Every row gives one point. The last column is the point's height on a tilted bowl or saddle (a function of degree 2), plus a little noise. Count its main directions that bend up, bend down and stay straight.
(in the rows, 128 means zero)

Points:
[[101 122 168]
 [146  80  89]
 [201 173 136]
 [118 127 152]
 [137 125 141]
 [137 123 142]
 [136 118 136]
 [145  88 100]
 [103  67  78]
 [118  69  69]
 [140 103 124]]
Directions: 1 up, 1 down, 0 straight

Points (16 x 4):
[[ 84 106 166  99]
 [120 171 119  69]
 [133 109 106 147]
 [ 39 117 129 119]
 [125 171 164  75]
 [ 83 111 195 102]
 [ 98 138 126 105]
 [156 116 139 118]
 [140 137 105 119]
 [113  79 100 159]
 [100  91 110 135]
 [136 162 111  78]
 [131 130 147 101]
 [105  82 125 120]
 [103 163  77  90]
 [198 109 125 163]]
Directions: 1 up, 1 down, 1 straight

Points, 24 rows:
[[111 184 108 134  87]
 [152 164 103 126  98]
 [ 92 127 193 118  87]
 [125 139 113 157 114]
 [171 132  95 107  99]
 [116 116 180 105 104]
 [142  68 112 108 117]
 [ 86 113  93 132 110]
 [121 160 120  87  97]
 [116  92 125 123 128]
 [148 150  98 198  83]
 [154  94 133 155 111]
 [118 138 101  79 104]
 [ 69 155 137 126  91]
 [148 146 155 131 106]
 [121 133 163 126 112]
 [106 104 119 170 115]
 [185 113 194 149  60]
 [152 104 122  80 113]
 [175 115 125  95 104]
 [118  96 124  78 120]
 [175 104 149  34  69]
 [159 107 153  97 110]
 [103 116 199  98  83]]
Directions: 0 up, 4 down, 0 straight

Points:
[[152 132 148 147  99  86 120]
 [172  87 104 102 208 153 145]
 [146 114 138 126 116 158 116]
 [177 109 111 115 223  84  87]
 [132 152 136  98 123 150 135]
 [103 140 109 125 154  75 162]
 [145  94 116 156 128  55  85]
 [125 124 176 170  60 134 125]
 [123 130 116 178 105  55 149]
 [120 146 113 101 125 130 134]
 [153 100 148 128  96 140 117]
 [163 127 116  78 179  83 121]
 [110  73 105 101 103 101  73]
 [ 96 126  88 101 189 100 202]
 [152 144  90 140  99 147 129]
 [110 154 183 160 116 104 148]
 [150 174  87 144  97 122 141]
 [119 122 112  60 112 122 136]
 [100 113 163 163 131 103 119]
 [ 90 125  96 145  68 156  91]
 [108 149  75  72 150  88 202]
 [141 143 109 125 112 120 124]
 [222 145 106 135 142 146  63]
 [181 152 133 123 112 120 120]
 [139 152 184 112 117 163 142]
 [ 91 138 152 149 142 160  97]
 [140 145 123 140 131 139 109]
 [164  90  91 126  69  95 131]
 [ 95 148 161 155 116 133 103]
 [166 102 105 121 183  88  86]
 [142 159 129 129  70  65 164]
 [127  86 158  92 121 167 127]
 [143 126 115  57 144 161 181]
 [145 186 142 141 103 131 125]
 [ 84 103 114  74 124 104  92]
 [155  80 125  95 107 100  77]
 [ 64 143 106 120 137  95 148]
 [132 128  99 117 155 179 140]
 [156  70  83  90  89  92 100]
 [176 122 161 118  84 106 131]]
Directions: 4 up, 2 down, 0 straight

Points:
[[ 71 121  83 103 194 114 137 102 132]
 [ 88 164 126 147 154 151 182 133 157]
 [ 86 151  77 118 128 125 140 132 131]
 [175 139 110 109 163  71 126 161 130]
 [216 112  89  97  82 137 181 155  48]
 [168 126 161 101 123  87 136  83 106]
 [ 92 164  82 154  75 123 164 141 149]
 [154 146 151 100 106 139  99 132 101]
 [144 173 129 119 131 203 159 143 159]
 [159 156 126  84 136 132  96 105 101]
 [106 125 156 133  92  82 156  93 122]
 [149 145 117  43 113 111 131  67 116]
 [146 122 135 177 136 116 144 142 137]
 [103 107 123 122 141  68 139 117 126]
 [102 117 179  94  85  73 129 120 107]
 [101 152 130 140 124  90 142 115 136]
 [111 124 210 140 179  69 167 134 147]
 [120  91 183  82 116  98 115 104  96]
 [170 125  96 136  88 140 130 127  90]
 [145 122  71 121 156 132 103 114 104]
 [168 142 128 122 156 196 105 224 249]
 [165 160 131 132 160 116 137 130 131]
 [156 118 150 155 114 168 208 138 130]
 [120 120 156 113 112 147 148 155 130]
 [149 138 164 119 170 124 142 128 123]
 [ 54 173 106  80 113 106 125 139 128]
 [105 122 120 169 129  78 130 171 178]
 [151 134 170 135 165 108 142 166 146]
 [113 165 148 137 144 149 177 145 151]
 [122 170 121 139 149  97 106 142 156]
 [153 117 163 122 105 149  81 116  96]
 [127 123 133  70 101  74 128 171 125]
 [153 112 100  98 150 124 138 162 113]
 [ 84 127  60 155 162 148 170  95 137]
 [ 87  99 139  88 127 121 117 119 106]
 [ 67  92 151 147  66 116  74 155 131]
 [143 118 107  92 197 174 137  63 160]
 [216 115 105 155  92 119 116 116  70]
 [124 149 103 154 141 129  84 128 146]
 [119  97 100 109 158 188 145  65 157]
 [102 144 162  84 133 170  53 109  95]
 [119  33 102 119 138 138 162  83 137]
 [ 97 116 121 185 169 141 166 144 164]
 [100  85 107  80 128 104 141 110 113]
 [160 140 106  86 199 165  99 120 134]
 [136 145  69 167 110 107  91 142 153]
 [222 147 137  52 119 140 143 160  84]
 [116 131 137 138 134 155 117 116 124]
 [143 127 160 205 185 109 204 118 154]
 [ 97 126 166 153 149 116 129 107 118]
 [104 159  83 108 150 139 112  76 129]
 [126 144 167 151 158 136 107 192 196]
 [143 135 113 146  72 119 118 120 105]
 [ 99  79  96 140  79 158  98 150 132]
 [ 97 120 134 117 106 143 166 118 120]
 [115 104 127 126 112  85  97  81  90]
 [147  95 164  58 118  57 132 143 120]
 [150  86 109 106 135  93  67 125  84]
 [103 118 118 141 144 115 155  76 125]
 [117 151  92 176  83 118 110 125 146]
 [ 78 155 156 123 128 176 139 133 139]
 [142 100 138 160 135  95 129 114 111]
 [145 149 156  69 107 138 172 102 117]]
Directions: 3 up, 1 down, 4 straight

Points:
[[156  70 135 101  99 131 140 109 164]
 [135 150 155 143 146  86 147  96 158]
 [136 140  99 126 172  82 146 161 143]
 [110 114  98 169 101 173 163 134 166]
 [147  66  92 131 105 118 134 139 154]
 [148 175 151 122 163 114 114 125 142]
 [ 87 139 126 160 161 163 152 134 161]
 [162 116 113 118 106 119 128 126 135]
 [102 192  27  99  80 126 154 163 154]
 [129 154  53 177 119 153 123 109 161]
 [101 103 104 149 137  96 115 143 129]
 [120 110 149 200 142 144 155 128 169]
 [109 116 105 157 130 128 141 167 137]
 [103 120 162 162 155 132 148 168 153]
 [160  63 123 122 109 135  87 166 159]
 [107 138  93 117 177 149 136 158 124]
 [ 91  99 151 151 162 156 111  90 164]
 [130 147 120 136  87 143 133 124 133]
 [126 101 127  61  97  66 103 176 138]
 [113 122 115 217 122 185 153 146 195]
 [124 116 116  85 108 109  64 111 126]
 [135 110 171 134 194 126 130  90 175]
 [139 184 191 159  93 112 173 159 154]
 [136  99 150 112 151 142 166  85 167]
 [139 154 136 150 121 163 110 168 137]
 [ 97  73 124 143  84 168  65 153 168]
 [113 115  97 176  94 104 169 190 168]
 [ 67 154 156 161  87 132  68  87 147]
 [179  91 131 223 144 115 165 137 219]
 [153 141  89 180 140 124 137 164 156]
 [ 56  74 149  69 204 142 143 154 173]
 [146 117 139 108  94 129 104  63 157]
 [180 126 160 150  75 125  97 168 127]
 [ 62 122 146 124 161  63 115 136 147]
 [152 189 139 144 119 140 113 136 139]
 [100  75 100 139 127 143 144 135 143]
 [122 124 177 162 150 146 122 134 142]
 [115 134 178 174 174 154 135 179 172]
 [106 142 104 175 137 121 163 165 156]
 [156 181 126 159 165 145 135 123 162]
 [156 184 134 126 126 137 144 167 150]
 [140 147 148 134 138 157 123 121 137]
 [ 64 111 115 173  98 109 137 143 148]
 [140 121 126 115  94 109  81 120 125]
 [150  94 112 195 149 137 139 122 179]
 [142 134 179 154 163 118 120  98 151]
 [107 129  87 175 143  93  89 121 141]
 [163 123 176 105 127 174 112 131 150]
 [ 85 161 127  91 123 125  83 136 123]
 [ 86 121 171 178 122 133 163 118 157]
 [120 108 152 181 158  70  91 153 151]
 [126 145 134  62 104 131 115 121 126]
 [124 146 130  59 199  73 193 119 188]
 [ 92 119 133 188 106 109 129 131 139]
 [171 150 129 168  95 109 135 151 145]
 [167 128  84 131 131 112 151 103 151]
 [169 136 163 141 162 146 160  95 177]
 [119 121 101 118 128  87 211 122 179]
 [ 79 171  99 158 186  72  88 117 159]
 [ 94 163 124 154  58  85 138 151 145]
 [ 88  96 198 127 112 184 132 112 169]]
Directions: 7 up, 1 down, 0 straight

Points:
[[181  30 149  83  91  98 140 157 200]
 [ 98 185  58 146 142 184 163 106 224]
 [107 115 120  98 147 107  97 125 134]
 [145 177 174  78 105 152 152  89 121]
 [136 151 120 138 114 141 130 147 131]
 [130  79 133 126 136 203 120 138 125]
 [137 135 115 120 152 172 126 139 143]
 [182 154 130 154 143  75 129  85 160]
 [100  75 162 128 136  89 153 147 179]
 [149  92 155 153 190 130 127 175 159]
 [164 141 157 143 195 132 106 111 141]
 [ 90 146 106 158 135 124  86 128 140]
 [124 155 102 108 179 156 115 148 173]
 [136 127 126 110  57 120 169  67 110]
 [ 90 142 163 106 108 121 137 191 170]
 [103 172 136 210 147 127 109 141 178]
 [126  99 138 132  62  98 131 119 121]
 [188 144 166  96 160 118  95 120 138]
 [149 102  92 117 136 171  86  91 136]
 [154 114 133 158  78 110 105 119 117]
 [155  78 108 133 169 206 191  60 141]
 [111 108 115 115 202 149 122 134 148]
 [147 130  99 155 106 103 150 130 139]
 [109 170 165 122 109  99 149 122 126]
 [ 95 201 133  86  88 171  69 128 188]
 [ 68 138 146 129 178 219 129  96 147]
 [127 149 144  70 121 145 145  75 130]
 [128  80 144 188 106 177 103 153 124]
 [102 122 104 153 134 160 116 110 123]
 [173 122 109 167 156 157 123 124 152]
 [168 111 135 137 184 163 101  84 140]
 [103  93 132 152 123  99  85 134 130]
 [150 139 135 121 102  98 188 126 136]
 [ 94 100 130 126  48 111 153 188 157]
 [158 161 133 134 169 137 115 112 141]
 [120 139 181 160 171 138 132 152 145]
 [113 199  69 104 167 118 147 130 236]
 [112 143 109 158 139 123  99 148 140]
 [115 119 192 153 141  77  85 103 150]
 [138 143 153 105 130 165 150 118 124]
 [130 123 121 159 184 202 117 129 145]
 [145 107 133 105 126  72  86 105 134]
 [110 134  85  81  90 120  77 132 148]
 [132 157 126 114 200  73 165 126 182]
 [129 128 121 182 100 101 146 130 139]
 [104 177 128 112 168 168 167 120 169]
 [151 110 201 171  78 120 155 107 145]
 [144  71 116  51 109 174 144 141 180]
 [ 89  84 152 132 185 113 168 113 167]
 [154 157 123 148 148 146 104 100 138]
 [140 162  86 145 173 126 143 137 186]
 [124  85 117  81  53 117  93 168 135]
 [162 151 168 162 142 141 141  91 127]
 [124 111 138 104 116 147 191 122 140]
 [162 170 197 105 112 141  91 172 143]
 [148 173 121  93 162  98  79 133 146]
 [106 161 135 165 146  74 110 146 157]
 [ 95 115  80 131 102 128 136 126 142]
 [160 123 165 141 139 160 123 168 138]
 [156 103 153  75 117 170 162 100 140]
 [201 133 142 103 156 129 114 176 160]
 [147 109 205 116  86 148 176 113 134]
 [146 142  82 136 182 112 110 102 168]
 [132  95 190 114 171  99 153  87 155]
 [147  95 141 167 117 131  89 124 124]
 [140 144 158  84 133 159 105 130 133]
 [120 110 123  88 138 182 152 157 163]
 [131 144 117 134  88  92  85 142 119]
 [ 99  93 150 130 133 140 155 143 141]
 [ 94 110 143 154 115 152 133 148 128]
 [154 124 116 115 146 114 133 147 141]
 [117 115 144 121 147  60 203 113 194]
 [ 77  87  89 125 102 129 140 185 171]
 [173 144 106 145  60 125 116 132 118]
 [ 96  79  91  89 164 142 149 154 184]
 [159 113 116 123  77  85  85  98 124]
 [113  50 130 112 180 137 151  94 158]]
Directions: 5 up, 0 down, 3 straight

Points (77 x 9):
[[171 156 109 143  79  96 151 145 111]
 [107 157 204  95 139 140 109 140 118]
 [171  96 111 124  78 144 144 148 119]
 [117  61 165  81 160 152 128  93 176]
 [133  65 104 173  85 100 170 125 151]
 [ 80 158 143 178 137 144  72  86 191]
 [ 64 152 128 137 116 142 166 173 149]
 [149 181 137  55 151 139  98 129  97]
 [ 47 137 135 189 124  83  80 125 194]
 [ 82  82 129 109 202 160 118 133 210]
 [106 135 108 157 120 168 156 115 157]
 [128 128 109 136 161 102 142  93 157]
 [110 125 101 160 116  53 132 130 133]
 [ 63 139  88 106 131 119 123 178 146]
 [ 84 141 117 113 117 125  84 173 129]
 [136  85 153  95 109 118 130 138 128]
 [141 117 178 131 150  97 121 115 146]
 [133 163 114 133 122 171 128 108 130]
 [121  94  80 115 130 178 128 138 168]
 [140 196 132  88 123 161 137 116  96]
 [124 107 126 126 170 145 104  97 167]
 [141 116 116  94 133 156 117  94 135]
 [121  78 122  99 154 175 118  93 174]
 [190 142 111 124 157 133 123  51 174]
 [103 122 188 153 111 116 114 137 152]
 [ 96 144 132 137 105  76 209 142 151]
 [105 132  95 161 151 102  74 112 146]
 [147 119 132 158 188 106 102  79 178]
 [129 164  92  83  65 135 106 173  93]
 [146 103 109  97 122 144  88 142 132]
 [104 112 152 191 133  92 193 135 167]
 [120 104 132  80 127 139 170 107 125]
 [ 98 141 183 161 107 178 166  92 142]
 [110  88 160 134 138  73 138 129 168]
 [194 161 145 111  91 124 147  74 127]
 [ 96 116 133 164 140 137 126 189 153]
 [159 142 140  97  95  90  82 107 109]
 [ 64 131  87 106 157 107 144 179 167]
 [128 135 131 194  94 151 182 115 154]
 [151 155 140 152 119 154 158 133 111]
 [180 121 182  67 141 103 177  44 159]
 [ 95 119 168 141 107 144 148  85 154]
 [104 138 195 159 105  98 178 158 141]
 [ 84 109 120 197  81 132 163  97 196]
 [123  62 153 134 132 104 123 125 166]
 [141 113 172 164 138 126  87 149 141]
 [ 92  95 161 115 144 111 189 151 156]
 [108 126 117 135 143 108 168 133 145]
 [164 212 123 109 136  69 144  92 132]
 [ 70 122 128 138 135 140 120 143 163]
 [151 111 132 120 121 144 123 150 120]
 [145 172 161 181 108 120 152 145 120]
 [170 105  67 126 144  89 125 146 136]
 [ 64 108  53 166 135 128 160 159 217]
 [104 165 119 168 125 108 125 147 127]
 [108  76 124  99 103  77  91  74 145]
 [153 155  49 148 111 130  94 142 120]
 [126  96  83 178 163 130 112 140 174]
 [ 98  82 102 127 194 160 169 122 209]
 [ 92 104 168 108 109 174 110 166 146]
 [163 104  92 145 138 148 153 207 150]
 [119 149  89 112 144 106 181 149 136]
 [117 117 152 117 149 131 102 100 151]
 [157 102 129 159  77 148  72  93 160]
 [149 105 140 123 180 176 169 132 125]
 [114 112 107 142 168 126 123 197 152]
 [107 106 137 124 121 133  72 190 156]
 [143  99  97 104 126 148 127  64 155]
 [112 119 137  88 149  82 119 137 141]
 [ 96 185 144 145 127 130 141 125 126]
 [117 129  86  83  79  78 152  69  97]
 [177 127 187  93 160 134  82 141 134]
 [123 146 114  81 103 118 170  68 121]
 [151 120 149  88 111 173  96 159 118]
 [ 41 152 140 114 127 121 125 150 157]
 [145 152 103  93 141 182 131 131 118]
 [141 123 103 155 140 117  92 140 131]]
Directions: 5 up, 2 down, 1 straight
